Each row is a point. Each copy is the shape, with its points in the same order, turned, moved and blurred by noise. Is it also mirrored, or only turned?

Shape (9 x 3):
[[ 17 -48 118]
 [-16   9 -13]
 [ 51  10 -28]
 [  4  10 -21]
 [-15 -91   0]
 [  1   4   7]
 [ 22   8   2]
 [-19 -13  -9]
 [ 41 -16  68]]
Copy 1:
[[105   3 -86]
 [-17 -28  -2]
 [  0  13  45]
 [-15 -19  11]
 [ 63 -86   9]
 [  7 -11 -11]
 [ 14   2   5]
 [  3 -38 -11]
 [ 64  27 -36]]
Copy 1 is: mirrored
Copy 2, 9 rows:
[[119  -1  33]
 [-21  11  -1]
 [-31 -59  20]
 [-29 -15   1]
 [ 48 -19 -78]
 [ -2  -5  10]
 [ -7 -16  22]
 [ -3   1 -21]
 [ 60 -28  43]]
Copy 2 is: mirrored
Copy 3, 9 rows:
[[-21 -70  95]
 [  8  -2 -32]
 [-28  50  -8]
 [ -4  16 -29]
 [-75 -63 -22]
 [  1  -3  -4]
 [ -6  17  -3]
 [-10 -17 -30]
 [-20 -10  67]]
Copy 3 is: mirrored
Copy 4, 9 rows:
[[ -19  -42 -121]
 [  -4   19   11]
 [ -18  -40   41]
 [ -10    3   27]
 [  77  -16  -35]
 [ -15    1   -1]
 [ -22  -14    6]
 [  11   16   -1]
 [ -32  -48  -58]]
Copy 4 is: only turned

Shape, 7 rows:
[[ 38 -77 -52  20]
 [ -4 -35 -24 -28]
 [ 62  14 -14 -16]
 [-66  15  -9  -6]
 [ 67  79  76  66]
 [ 40   2 -17 -15]
 [-40 -11  29 -37]]
Copy 1 (7 x 4):
[[  56  -44   46    0]
 [  50   -4  -24   -1]
 [  -7  -24  -15  -57]
 [   8   43  -53   48]
 [-103   68   24  -76]
 [   7  -16  -16  -36]
 [  40   58  -51   -2]]
Copy 1 is: mirrored
Copy 2, 7 rows:
[[-38 -34 114 -18]
 [  1  23  63 -16]
 [-19   9  52  58]
 [ 64  26   3 -22]
 [-22 -61 -41 101]
 [  2   7  60  43]
 [  9  48   0 -15]]
Copy 2 is: only turned

Shape:
[[ 33 -12  -3  -3 -31  -2 -71  30]
 [-74  41 -24  -3  -6 -20 -17 -13]
 [ 51  -5 -16   3  -9  -8 -52  44]
 [-61 -42  64 -31 -90  18 -17 -23]
 [-49 -30  42 -42  -5 -48  14 -48]
 [  9   5  46  42 -29 -45  54 -72]
 [ 17   3  41  -3  46  -4 -19   6]
 [ 61 -31 -29  27  30  53  -7  82]
 [-72 -44 -36  -4 -16 -67  -6 -23]
 [  9  12 -53   9  -6   9  -3 -63]
 [-68  -9   4 107  59  84 -28 -64]]
Copy 1:
[[  32    5  -48  -17   34   45  -37   33]
 [ -31   29   21  -14   28   47    7  -56]
 [  12  -10  -49  -30   21   28  -19   47]
 [  74   24   49   63   76   71  -37  -23]
 [  11   49   66   35   49  -19  -25  -20]
 [  34  -16   23   24   19  -50  -70  -67]
 [  39   20  -19  -25   43  -29   20    5]
 [  53  -61  -39  -46  -27   19   42   61]
 [ -24   54   62   14  -20   37  -43  -23]
 [ -39  -20  -28   46    5   -1   -5  -36]
 [  55   24  -43   33  -50   13   71 -121]]
Copy 1 is: only turned
Copy 2:
[[ 17 -14  61  -9 -29 -70 -37  -9]
 [-21  43   4 -54 -28 -17  41  10]
 [  3 -27  49 -18 -17 -64 -62   5]
 [ 32  17  69  42 -82   1  75 -29]
 [-42  -8  68 -21 -64  43  58  -9]
 [ 20 -25  53 -11 -12  81  28  61]
 [-64 -20  62  13  -7 -20 -15  31]
 [-22 -53 -16  42  10 -61 -87 -10]
 [-12 -32   7 -75 -61   2  65 -18]
 [ 12   1  22 -46  45  10  10 -18]
 [-32 -21 -25  40  93 -53 103  50]]
Copy 2 is: only turned
Copy 3:
[[ 18   3  55 -11 -47  13 -71   7]
 [-27 -45  40  18 -43 -44  18 -28]
 [ -6  15  50 -13 -54  31 -72   8]
 [102 -29  10 -22  10 -29  27   8]
 [ 39 -36  -1  20  30 -13   5 -74]
 [ 30  -4 -69  48 -57  17  12 -55]
 [-27   1   6  32  10  32 -40   7]
 [-59  18  21 -63 -46  70 -60  53]
 [ 11 -59   8 -28 -21 -56 -14 -96]
 [-21  56  14   2 -55 -31   3 -47]
 [-83  25 -81   9  -5 -88   1  62]]
Copy 3 is: mirrored
